Every row gives one point. The ring and each string are closed loops that go straight from each point to the next, and from the last back to the first. Before rounding, they use only three directions, however many columns there are. How many times does the string pass through the ring? Passing back the other way cancels.

Ring, 9 rows:
[[ 31 -20  45  -6]
 [ 33   4  34   5]
 [ 25  32  16  12]
 [ 13  36   4  12]
 [ -7  18 -10   4]
 [-14  -7  -4  -7]
 [ -7 -29  20 -17]
 [  3 -36  38 -20]
 [ 23 -33  51 -15]]
String, 13 rows:
[[ 27 -25  86 -27]
 [ 15  -9  54 -17]
 [  2 -21  53 -25]
 [-19 -32  20 -24]
 [-28 -41 -16 -15]
 [ -5 -27  -5  -5]
 [  5  -3  26  -9]
 [ -1 -16  39 -20]
 [  3 -38  55 -29]
 [ 21 -12  69 -21]
 [ 12 -11  25  -6]
 [ 13 -43  27 -12]
 [ 22 -55  57 -22]]
Times through: 0
String:
[[-31  -2 -23  -7]
 [-26 -33 -19 -11]
 [ -7 -34  -6  -7]
 [  8 -10  25  -8]
 [ 10 -23  55 -22]
 [ 19 -43  78 -31]
 [ 18 -62  50 -22]
 [ 22 -55  37 -13]
 [ 11 -32   8  -3]
 [ 18  -6  27  -3]
 [ 36  22  55   0]
 [ 39  35  47   7]
 [ 38  50  30  16]
 [ 23  46   2  20]
 [  5  10 -12  10]
 [  9   5  15   0]
 [ 10  15  23  -2]
 [ -4  29  10  -1]]
Times through: 3

Ring:
[[ 32   7  17 -27  -9  14  42  22]
 [ 22  22  23 -43  13   3  49  17]
 [ -1  38  16 -52  34 -10  42   8]
 [-21  40  -2 -46  37 -17  19   1]
 [-27  27 -22 -30  21 -14  -8  -1]
 [-23   4 -41  -5  -9  -2 -32   2]
 [-16 -11 -49  14 -31   8 -37   7]
 [ -8 -18 -47  24 -43  15 -29  12]
 [  7 -18 -32  21 -45  20  -9  18]
 [ 28  -8  -2  -4 -31  21  24  23]]
String:
[[-21  52  10 -65  55 -24  30  -1]
 [ -4  21  -5 -41  16  -6   3   5]
 [-16  17 -20 -19   5  -5  -2   5]
 [-34  17 -37  -7   4  -9 -17   1]
 [-46   2 -64  17 -16  -5 -49  -2]
 [ -9 -26 -59  24 -50  16 -55   8]
 [ 20 -25 -30   6 -48  22 -25  17]
 [-10   7 -23  -3 -11   3   2  10]
 [ -6 -11 -36  29 -39  16   0  17]
 [ 33 -21  -9  17 -51  30  24  28]
 [ 68 -19  25 -22 -41  33  40  32]
 [ 32   1  10 -29 -13  14  26  19]
 [-10  22  -7 -19   9  -3  24  10]
 [ -8  32   4 -34  23  -7  35   9]
 [-30  57   9 -50  55 -24  45   1]]
Times through: 3
String, 19 rows:
[[-33  48  -3 -42  45 -22  28   0]
 [-45  60  -4 -59  65 -33  19  -8]
 [-25  35 -12 -50  36 -19  -6  -4]
 [ -6  12 -18 -28   2  -2 -11   5]
 [  7  -2 -19 -23 -14   6 -20   8]
 [-18 -11 -54   1 -26   4 -58   1]
 [-34 -13 -69  26 -34   4 -59   1]
 [-16 -33 -72  40 -61  18 -66   8]
 [  6 -34 -51  30 -62  24 -42  15]
 [ 15 -17 -24   4 -38  19 -12  17]
 [  2  -2 -21   0 -21  10   1  14]
 [-14   5 -27  12 -17   6   9  12]
 [  4   4 -13  -7 -14   8  12  14]
 [ 25  -2   0 -20 -19  14  15  18]
 [ 66  -6  35 -39 -22  26  51  30]
 [ 67   9  51 -59  -1  19  68  28]
 [ 32  15  24 -47   5   8  40  18]
 [  2  15  -4 -25   3   1  17  11]
 [-23  32 -10 -24  22 -11  22   5]]
Times through: 1

Ring:
[[ 59  -6   8  14 -33  18   8  -8 -27]
 [ 21   9  -5 -19 -23  32  43 -25 -29]
 [-23  17 -16 -34  -4  32  51 -26 -13]
 [-49  15 -19 -28  13  20  33 -14   8]
 [-44   1 -11   5  20  -1 -10  11  28]
 [-22  -9  -2  28  14 -13 -36  23  32]
 [ 15 -17   9  46  -2 -17 -50  28  23]
 [ 57 -16  14  41 -26  -2 -29  14  -6]]
String (29 x 9):
[[  3   9 -13 -22  -8  33  41 -19 -19]
 [-32  21 -23 -46   2  40  64 -31 -16]
 [-64  26 -28 -52  15  34  63 -29  -1]
 [-39  16 -24 -35  11  32  46 -19  -3]
 [  0   2 -10  -5  -2  20  16  -5  -5]
 [ -5   1  -7   0  -1  13   8  -2   2]
 [-21   3 -13  -5  10  14  10   0   8]
 [-54   3 -20  -4  30   7  -1  11  29]
 [-20  -3 -12   8  15   6  -8  11  17]
 [ -2  -5  -6  12   4   7  -8   9   9]
 [-19  -3  -2  17   6  -6 -19  12  22]
 [-35 -10   4  39  18 -29 -56  32  48]
 [-16 -19   9  57  14 -35 -74  42  49]
 [ 26 -23  10  55  -1 -18 -60  35  24]
 [ 39 -20   9  46  -9  -8 -44  26  10]
 [ 50 -30  22  75 -14 -30 -80  42  23]
 [ 46 -23  21  63 -18 -24 -64  31  17]
 [ 15 -10  12  36 -12 -14 -35  15  15]
 [ 31 -10  11  32 -18  -6 -26  11   3]
 [ 60 -15  19  42 -33  -6 -30  10  -8]
 [ 96 -16  19  36 -47  12 -11   0 -33]
 [ 82 -10   9  18 -41  25  11  -8 -38]
 [ 41  -3   1   7 -23  21  13  -7 -21]
 [ 35  -1  -1   2 -22  22  18 -10 -21]
 [ 60   4  -2 -14 -37  42  48 -27 -48]
 [ 33  15  -5 -31 -35  43  64 -39 -45]
 [ -2  18  -8 -33 -21  33  56 -34 -26]
 [-20  11  -5 -12  -6  12  21 -13   0]
 [  1   4  -7  -6  -7  18  19  -9  -7]]
Times through: 0

Ring:
[[  4  44 -30 -30  20  10 -25  21  16  -4 -21  17]
 [ -3  48 -32 -29  21  -1 -19  19  18  -4  23  -1]
 [-11  30 -24 -21  13  -1  -9  20  21  -1  56 -14]
 [-16  -2 -10  -6  -4   7   6  17  16   3  73 -21]
 [-13 -26   3   9 -19  14  25   2  -1   1  68 -20]
 [ -2 -38  13  23 -30  19  46 -25 -31  -7  39  -9]
 [  7 -34  13  24 -31  24  48 -35 -44 -12   2   6]
 [ 12 -19   4   9 -20  30  23 -17 -29  -9 -41  23]
 [ 10   2  -9  -9  -5  30  -4   7  -5  -4 -55  30]
 [  7  23 -21 -23   9  23 -21  20  10  -2 -49  27]]
String, 28 rows:
[[  7 -16  10  29 -28   0  72 -64 -65 -23  56 -15]
 [  3 -49  23  40 -43  15  76 -57 -62 -16  51 -14]
 [ -7 -68  22  26 -41  39  35  -2 -12   5  20  -1]
 [ -6 -41   8   9 -24  35  13  12   2   5   4   5]
 [  6  -3  -2   7 -13  13  29 -24 -29 -12   7   5]
 [ 15  -8   4  18 -21  13  49 -50 -57 -21  -9  10]
 [ 27 -26  15  30 -34  25  65 -70 -82 -26 -54  28]
 [  8 -36   7   6 -23  44   9   5 -10   1 -60  31]
 [ -4 -26  -2  -8 -12  42 -16  36  23  11 -34  21]
 [  6   6  -9  -3  -6  16  12  -8 -15  -9 -10  12]
 [ 16  26 -12  -1  -2   4  28 -38 -43 -22 -17  14]
 [  5  12 -13 -10   0  18   0   3  -4  -6 -20  16]
 [ -6  -1 -16 -26   4  37 -39  55  44  14 -38  23]
 [ -2  24 -28 -39  18  32 -55  62  50  12 -56  31]
 [  5  57 -38 -43  29  13 -46  37  30  -1 -46  27]
 [ -8  22 -26 -34  16  23 -43  54  47  11 -16  15]
 [ -3   7 -13 -11   0  17  -4  14   9   0   7   5]
 [  7  35 -19  -9   6  -3  16 -21 -23 -17  17   2]
 [  8  85 -40 -26  30 -28   8 -27 -22 -25  42  -8]
 [-12  54 -37 -35  27  -8 -27  33  35   0  55 -13]
 [-21  17 -24 -29  14  12 -34  56  55  14  52 -12]
 [-11  -5 -11 -13  -2  22 -13  34  28   8  22  -1]
 [ -4  11 -12  -6  -1   5  11   0  -2  -6  40  -8]
 [ -4  19 -12   1  -2  -9  31 -24 -22 -14  74 -21]
 [-27 -24  -2   1 -12  10   9  28  29  11 108 -35]
 [-31 -50   6   3 -21  28  -1  49  46  22  90 -29]
 [-17 -32   0  -2 -15  30  -4  36  29  13  35  -7]
 [  0  -7   0  11 -16   7  37 -26 -29 -12  40  -9]]
Times through: 4

Ring, 9 rows:
[[-14 -30 -45   5  -9  16 -14  17 -45  13   2  28  15  33]
 [ -7   7 -41  10 -15   9  -8  -5 -41  24 -33  26  35  27]
 [  5  28 -26  16  -9   3   1 -17 -32  32 -45  10  37  10]
 [ 17  31  -9  20   3  -2   7 -15 -22  35 -33 -11  26 -10]
 [ 20  16   0  20  13   0  11  -7 -17  32 -13 -24  11 -20]
 [ 16 -27   1  20  27   9  20   9 -10  19  23 -37 -21 -20]
 [  6 -62  -8  18  31  19  23  22 -11   7  46 -35 -40  -8]
 [ -8 -75 -28  10  18  24   8  31 -26   1  47  -9 -32  15]
 [-13 -59 -39   6   4  22  -5  29 -37   5  30  12 -11  26]]
String (28 x 14):
[[ 24  40   0  14   2  -9 -11  -1 -28  39 -18  -9  33 -24]
 [  9  -6 -14  15   9   6   4   4 -24  23  -1 -10   6  -4]
 [ 31  37  13  12  10 -13 -17  10 -26  40   2 -20  26 -39]
 [ 33  10  21  18  27  -6   4  12 -12  32  21 -43  -4 -46]
 [ 18 -45   8  26  40  14  38   7   2  14  34 -56 -43 -25]
 [  2 -51 -16  23  26  21  34   3  -9  10  17 -30 -32   3]
 [  7 -35 -12  15  19  13  11  15 -20  15  24 -20 -16  -4]
 [ 11 -44  -5   9  23   9  -4  36 -24  14  52 -22 -21 -15]
 [  3 -82 -10  12  33  22  14  39 -15   1  69 -32 -49  -6]
 [ -4 -97 -18  13  33  28  20  38 -15  -4  70 -29 -56   5]
 [ -3 -66 -23   3  15  17 -13  47 -34   5  60  -2 -22   6]
 [ -4 -50 -28   0   5  13 -24  44 -42   9  48  11  -5  10]
 [-16 -78 -41  -4   3  22 -27  56 -48  -1  63  21 -15  27]
 [-15 -76 -39  13  14  29  17  20 -25  -1  30  -2 -30  29]
 [-10 -58 -33  17  14  26  24   7 -21   5  14  -8 -23  23]
 [ -8 -49 -32  17  12  23  22   5 -21   8   8  -7 -17  21]
 [-16 -53 -44  14   4  26  15   6 -29   6   3   8 -10  35]
 [-19  -5 -58  -3 -29  11 -37  17 -62  19 -18  57  46  45]
 [-13 -33 -43  15   0  22  14  -3 -30  12 -13  10   2  33]
 [ -3 -32 -28  18  10  18  20  -1 -21  14  -2  -8  -8  16]
 [ -3 -28 -29  18   9  18  20  -3 -22  15  -7  -6  -5  16]
 [  3  24 -29   8 -14   0 -21   1 -44  31 -28  23  43  11]
 [  5  49 -30  10 -22  -4 -21 -12 -45  38 -53  29  60  12]
 [ 11  72 -25  13 -24 -10 -19 -24 -43  45 -71  27  72   6]
 [ 14  55 -18  13 -14  -8 -15 -15 -38  41 -49  14  55  -2]
 [ 22  76  -9  17 -13 -13 -11 -25 -33  48 -63   6  62 -13]
 [ 23  55  -3  23   1  -7   8 -27 -21  43 -51 -13  39 -17]
 [ 31  71   6  17  -2 -17 -12 -15 -28  49 -43  -9  51 -31]]
Times through: 2

Ring:
[[-24  -8 -34  36 -28   8  -3  -3  48  30  -3  -5  29  27]
 [ -8  -5 -15  28 -15 -19  -8 -20  42  26   1 -16  29  16]
 [ -1 -15 -11   7 -14 -29   3 -23  36  11  11 -11  22  12]
 [ -9 -43 -26 -28 -30 -15  35  -7  29 -15  27  17   7  17]
 [ -6 -41 -12 -39 -31   4  31   0  14 -26  10  32 -16  21]
 [  2 -23  11 -29 -23  16   8  -2   3 -21 -16  31 -29  23]
 [ -6  -9   5  -1 -24  27  -7   1  12  -1 -28  22 -19  27]
 [-25 -10 -30  26 -33  26  -2   6  38  21 -13  10  13  31]]
String:
[[-43 -25 -53  19 -51  55  16  27  41  14  -8  31   6  42]
 [ -7  -2  13   3 -25  47 -16   7   5   0 -46  30 -31  33]
 [ 19   7  49 -11  -5  20 -30 -14 -12  -9 -53  19 -43  21]
 [ 27   9  55  -9   3  -3 -33 -27  -9  -6 -45   5 -33  13]
 [ 20   1  41 -11  -3  -3 -22 -22  -2  -6 -34   8 -26  15]
 [ 17 -14  38 -36 -13  13  -6 -10 -13 -27 -32  30 -45  19]
 [ -6 -40  -2 -48 -36  30  28  11   0 -36  -8  50 -39  28]
 [-27 -49 -40 -32 -49  32  42  21  24 -23  13  46 -13  33]
 [ -3 -18   1 -11 -22   9   4  -5  15  -6 -12  18 -12  22]
 [-22 -33 -31 -10 -38  21  23   9  29  -5   4  27  -1  29]
 [-22 -28 -28  -5 -38  26  18  10  28  -2  -2  27  -3  30]
 [-33 -30 -44   4 -45  37  21  18  36   4   0  29   4  35]
 [-63 -42 -92  21 -67  56  40  38  61  17  18  35  26  46]
 [-38 -32 -58  14 -46  24  25  15  49  13  14  18  22  33]
 [ 14  15  32  22   0  -7 -36 -27  14  19 -37 -12  -4  15]
 [ -7  10  -5  43 -12  -4 -27 -18  38  36 -21 -18  23  20]
 [-47 -17 -78  58 -41   4  12   4  78  49  23 -14  64  30]
 [-39 -31 -66  24 -42   6  26   6  61  23  26   4  41  29]
 [ -6  -8  -8  14 -17  -7  -6 -15  31  15  -6  -3  13  19]
 [-33 -32 -56  13 -40   7  26   6  52  14  22   9  30  28]
 [-49 -29 -83  42 -46   6  25   9  75  37  32  -4  58  31]
 [-14   8 -17  50 -15  -6 -22 -17  47  41 -13 -21  34  21]
 [  2  13  12  34  -7  -4 -31 -21  27  28 -29 -14  11  18]
 [  6   7  18  18  -8  -1 -25 -19  18  16 -29  -5  -1  18]
 [-34  -7 -39  38 -38  41  -4  14  43  29 -18  12  15  37]]
Times through: 1
